Rows are points. Any point is a mix of the corners, with weights that add up to 1. It lies inside the corners' shape when no weight is negative. Is each point inside? If not, which corners have a negative weight?
(in the rows, 128 means zero)

Corners:
(1): [134  65]
(2): [ 34 190]
(3): [149 104]
Points:
[ 83 132] => inside
[132  72] => inside
[ 61 174] => outside (1)
[115 142] => outside (1)
[134 112] => inside
[103 136] => inside

Corners:
(1): [167 112 166 178  98 121]
(2): [171 113 104  73 129 150]
(3): [200 192 138 167 249 150]
(4): [ 81 126 104 142 115  78]
(5): [ 90  79 190 100 140 129]
(6): [137 146 148  85 130 151]
(7): [ 92 124  66 191  72 131]
Points:
[135 105 140 155  76 135] => outside (3, 4)
[124 137 114 129 130 139] => outside (1)
[188 161 163 122 216 154] => outside (4, 7)
[142 140 116 169 136 134] => inside
[115 125 137 114 135 135] => outside (1)
[131 147 139 149 164 126] => outside (2)
[ 98 125 107 146 113 100] => inside
[154 141 122 161 122 129] => outside (5)
[185 131 169 127 151 149] => outside (4, 7)

Corners:
(1): [144  23 156  98  76 215 134 128 141]
(2): [150 129 247 192 142 143  80 142  59]
(3): [ 87 162 130 127 169  55 170 130  24]
(4): [ 67 194 123 104 129 121 152  92   7]
(5): [157  97 146 136  65 139  98 167 129]
(6): [196  36  52 117  72 175 108  94 118]
(7): [ 99 123 178 173 139 104  65 114 140]
(8): [118 195 127 183 146 101 170 110  61]
(9): [232  93 125  98  94 155 108 107 162]
(10): [159  92  31  77 154 166 152 172 122]
Points:
[128 124 126 126 125 111 136 141  81] => inside
[128 114 132 142 113 141 126 124  83] => outside (9)
[141 101 134 119 107 159 142 126  91] => outside (7)
[163 114  88 121 123 149 119 132 106] => outside (1, 3)
[134 141 119 142 135 127 145 111  79] => outside (5)
[102 137 108 121 127 121 125 111  53] => outside (1, 8, 9)
[145 110  94 110 139 151 134 147  99] => inside
[140 101 153 141  99 135 107 121 111] => outside (10)

Corners:
(1): [ 85  67  98  85 231  86 112  77 175 112 105 173 122 116]
(2): [ 87 126 200  86 169 214 143 121 165 198 164 187 158 166]
(3): [107 116  96  67  85 149 107 100 110 122 215  88  46  74]
(4): [ 95 102 139 174 133 105 116  88  81 170 104 183  76 176]
(5): [141  91 179  60 114 104 159 173  23 150 183 181 116 121]
(6): [ 79 158 172  58 153 111 136 142  90 121  80 119 101 110]
(7): [201 118 138  12 201 141 187 116  78  63 100 140  75  89]
(8): [229  87 136 103 140 201 136 171 167 150  20 110  17 135]
(9): [ 86 161  94 146  92 112 108 135  93 120 150 129  63 207]
(10): [119 197 217  96 133 143 196 160  80  70 210  96 134  91]
(11): [232  27 174  99 126 199  77 176  97 161  21 205 157 148]
(12): [145 129 145 100 209 125 110 125 138 133  48 236 132  99]
(13): [ 47 127  84 173 152  58  93 124  47 170 189  96  97 151]
(14): [143  57  79 131  93 190 100 165  89 161  38 155  23 128]
(15): [125 204 191  66 104 155 224 144 137 144 137  88 127 106]
Points:
[116 127 162  86 143 127 137 131  90 131 156 155 124 122] => outside (8, 14)
[133 104 139  87 145 139 134 132 105 131 117 141  93 125] => outside (12)
[146 120 139  84 144 126 143 136  88 118 115 141  85 114] => outside (2)
[135 102 126  97 149 142 126 128 123 133 104 143  81 128] => inside
[140 126 167  79 157 152 157 127 127 142 146 138 117 111] => outside (6, 9, 14)
[ 98 128 139 116 128 123 120 131  95 138 134 151 105 145] => outside (7, 8)

Corners:
(1): [106 107  81 151 111  71 105 155  91 125 147  57 162 122 190 104 145 105
  90   7]
(2): [147 129  65 172 160  84 145 151 136 137 125 114 109 139 150 127 167 167
 105  48]
(3): [124 152 101  76 128 147 142 114 103 153 122 161 131  75  78  84 133  95
 126 201]
(4): [ 44  96 133 155 153 104 148 162 114 171 159  90 102 142 101 132 128 121
 111 122]
(5): [ 80 111 152 162 165 168 151 130 121 137 171 139 120 108 192 173 135 139
 142 109]
(6): [ 86 187 117  89  60 179 121 156 131 129  71 128 137 122 130 136  98 172
 140 148]
(7): [121 162 121  70  69 172 138 121 153 145 137 116 180 127 117  47 124 107
 125 172]
(8): [148 115 128  80  79 145 108  80 129 174  88 142 122 160  61  87 138 105
 126 204]
(9): [116 150 184 130 102 108 144 115 107 143 136 134  98 157 199 187 175 158
 135 144]
(10): [132 172 138  65  98 160  88 133 127 139 141 145 118 138  91  71 122 103
 169 159]
(11): [ 86 152 185 158 139 140 134 102 120 140 122 125  93 187 168  98 105 135
 183 180]
(12): [ 88 152  70 128 119 146 148 146 131 120 121  95 119 110 194 133 208 102
 103  65]
(13): [142 141  96  69 100 157 161 124 154 113  87 150 150  73  83  96 144 126
 198 165]
(14): [131 144 127  69 100 146 141 109 140 116 130 130 123 112  70  69  97 110
 130 132]
(15): [176 116 119 180 135  76 111 156 148 137  80  57 160 141 113 139 161 121
  86  69]
(16): [ 73 170 167 164 126  72  84 111 156 112 127 163 113 143  86 142 109 166
 138  90]
(17): [134 133 110  76 162 134 119  84 116 115 138 141 129 164  33 109 123 125
 151 165]
(18): [100 135 134 144 105 143 121 115 143 133 152 123  95 135 178 161 103 122
 143 191]
(19): [173 129 103 109  74 157 143 119 105  56 100 137 157 104  45  83 132 140
 166 158]
(20): [ 90 129 164 143 170 171 125 132 144  96 137 124 106  88 173 167 151 218
 138 149]
(21): [122 100 170 162 132 123 108 165 131  69  92 149 141 144 151 164 123 161
 128 133]
Points:
[115 131 123 108 117 150 123 133 123 121 125 117 134 123 118 103 128 119
 139 141] => outside (2, 9, 16)
[120 141 119 105 116 140 133 123 128 131 121 134 133 115 110 108 132 124
 138 155] => inside
[107 150 108  83 102 138 128 129 122 162 120  91 137 123 127  87 153  98
 116 129] => outside (2, 5, 16, 18, 19, 21)
[100 145 133 116 117 131 128 125 130 135 130 133 123 127 132 120 134 132
 136 136] => outside (15, 19)
[125 148 133 116 115 142 128 123 133 126 109 134 128 127 117 120 131 137
 140 152] => outside (1, 4)
[103 136 135 114 118 146 134 119 124 122 125 137 126 115 126 124 132 138
 137 156] => outside (2, 10, 15)
[111 128 126 138 135 126 134 132 129 117 141 116 129 128 140 126 139 133
 136 108] => outside (3, 6, 8)
